Rows are points. Before rounding, the points of a table are all equally far from one centre. They may lie mostly on one side of it. Where is the centre, to within rounding?
In the rows, 128 means zero.

Points (7 x 2)
[[121  87]
 [ 89 114]
 [ 92 132]
 [128  88]
 [ 94 100]
 [ 99  95]
 [105  91]]
Centre: [121 119]

Points (11 x 4)
[[165  99 116 122]
 [157 111  92 157]
 [132 125 126 188]
 [139 111 110 184]
 [118  84 130 163]
 [110 118 118 181]
 [147 131 117 184]
 [106 125 106 172]
 [142  90  96 152]
 [140 110  91 168]
 [134 109 107 182]]
Centre: [134 121 126 143]

Points (13 x 8)
[[104 164 104 164 154 105 155 104]
 [102 145  97 129 167 141 157  97]
 [115 144 113 148 167 130 174 137]
 [125 142 129 140 132 154 162  79]
 [119 119  96 152 177 134 168  87]
 [ 92 140 107 166 156 137 167  98]
 [108 136  94 156 175 130 169 115]
 [106 155  91 161 141 106 156  84]
 [102 106 122 151 174 111 146  65]
 [112 121 120 151 107 127 183  81]
 [108 148 123 140 161 117 175  80]
 [ 98  92 107 157 165 119 178  92]
 [112 158 102 160 162 126 167 106]]
Centre: [120 115 119 141 138 113 140 110]

Points (16 x 11)
[[152 103 143 122 194 148 148 155 121 142 121]
 [174 133 164 124 199 100 139 142 100 142 170]
 [157 117 139 117 184 155 169 151 112  96 135]
 [158 120 136 107 137 156 141 156  95 155 124]
 [171 124 183 132 176 133 163 118 104 159 140]
 [144 137 162  80 167 135 128 119  73 137 165]
 [154 119 127 143 163 162 151 119  98  80 163]
 [126 148 139 112 191 125 149 139  78 165 158]
 [145  80 144  93 177 127 121 141 130 123 135]
 [170 109 156 112 202 149 167 130 112 117 150]
 [167 138 152 111 184 121 131 165  94 131 137]
 [129 111 143  94 154 131 161 143  83  96 142]
 [184 111 127 105 165 107 140 128 124 169 166]
 [137 127 131 121 158 135 163 122  96 115 116]
 [153 120 116 117 144 109 190 164  97 141 186]
 [172 120 152 140 187 143 166 171 127 145 133]]
Centre: [130 129 155 126 150 140 142 140 134 134 181]

Points (18 x 14)
[[181 117  82 155 141 157 170  86 103 107 124 115 110 116]
 [178 123 117 146 109 177 119  93 109 129 140 109 101  89]
 [180 121 111 126 119 148 149  76  93 128 120  81 112 110]
 [185 104 114 142 117 171 123 113 116 129 135  84 133  85]
 [171  99 131 138 145 152 137  66  88 125 106  99 108 119]
 [205 113 106 134 163 158 156  96 115 143 103 109 107 103]
 [186  83  93 125 108 156 135  97 119 123 130  91 113 117]
 [182  94 128 117 128 172 151  90  97 138 114 119 104  83]
 [180  77 109 138 124 151 118  89 111 127 117  88  95  82]
 [183 123 115 132 126 169 126  76 110 118 131 102 111  78]
 [181  84 105 125 135 164 152  93 117 123 131 107  86 124]
 [198 100  87 140 128 153 111  89 123 118 125 113 134  90]
 [170 118 115 134 135 171 138  93 114 141 125  75  97 113]
 [190  94 108 149 124 155 139  84 108 121 149 104 104 103]
 [188 126 101 123 127 143 111 117 104 147 136  98 101 101]
 [192 109 113 141 103 176 135 106 104 107 130  95 104 115]
 [179 107  94 155 146 163 140 109 105 113 116  72 114  98]
 [181  87  97 117 137 161 132 107 128 119 125  84 109  80]]
Centre: [156 117 127 145 124 126 142 117 136 117 101 124 115 104]

Points (24 x 18)
[[122  61 109 110  91 160  98 120 162 131 183 111  98 115 178 125 155 127]
 [107  89 116 112 118 165  93 120 103 132 199 114  99 135 151 134 170 104]
 [ 98 116  84 118 125 130  61 111 151 145 153 141 122 106 136 140 166  93]
 [125  71  93 115 131 129  75 118 168 154 192 109 122 100 142 138 135 131]
 [126 112 110 128 137 137  53 129 156 135 173  91 123 120 171 102 133 101]
 [146  90 128 103 127 147  94 121 179 112 169  90 105 142 177 112 147  99]
 [111 120  93 139 136 149 125  89  97 148 146  97 106 153 165 114 122 122]
 [153  95 101 148 111 159  49 102 140 154 162 108 118  94 157 119 145 115]
 [119  97  77 126 135 134  93 114 124 154 176 102 127  97 174 102 113 108]
 [129  91 156 139 103 155  87  93 129 184 173 101 117 110 168 120 142 102]
 [129  78  94 134 140 129  94 129 154 134 138  90 119 131 169  98 176 133]
 [128 124 114 108 112 139  74 106 148 170 186  96 124 116 183 149 127 119]
 [103 144  89 141 146 139  74  93 148 147 174 117 117 133 151 118 136 104]
 [149  95 103 140 131 151  82 118 140 115 168  88 143 109 157 121 127  81]
 [141 135 132 153 133 142  64 160 128 114 174 130 141  89 153 101 167 101]
 [154 137 104 104 128 153  81 122 162 137 167  85 125 103 155  95 129  86]
 [116 111  97 120 105 154  74 117 168 144 187 122 143 132 162 110 151  96]
 [158 121 113  99 128 151 116 121 114 137 156  86  92 140 197 140 114  92]
 [117 109  92 123 135 122 129 109 132 161 181 118 122  96 192  97 160 105]
 [126 104  92 167 136 156  73 141 132 155 180  99  88 129 174  99 138 136]
 [136  77  97 109 115 149  66 118 146 132 143  92  76 120 174 120 154 120]
 [143  83  74 110 123 128  91 145 156 133 152 106  87 109 181 103 172 135]
 [145  77  78 142 107 173  74 115 124 168 169 135  91 136 171 121 136 125]
 [170  96 109  97  80 125 122 101 117 136 196 107 116 127 170 119 149 102]]
Centre: [143 117 127 130 116 134 118 139 138 143 150 138 102 119 137 126 133 122]
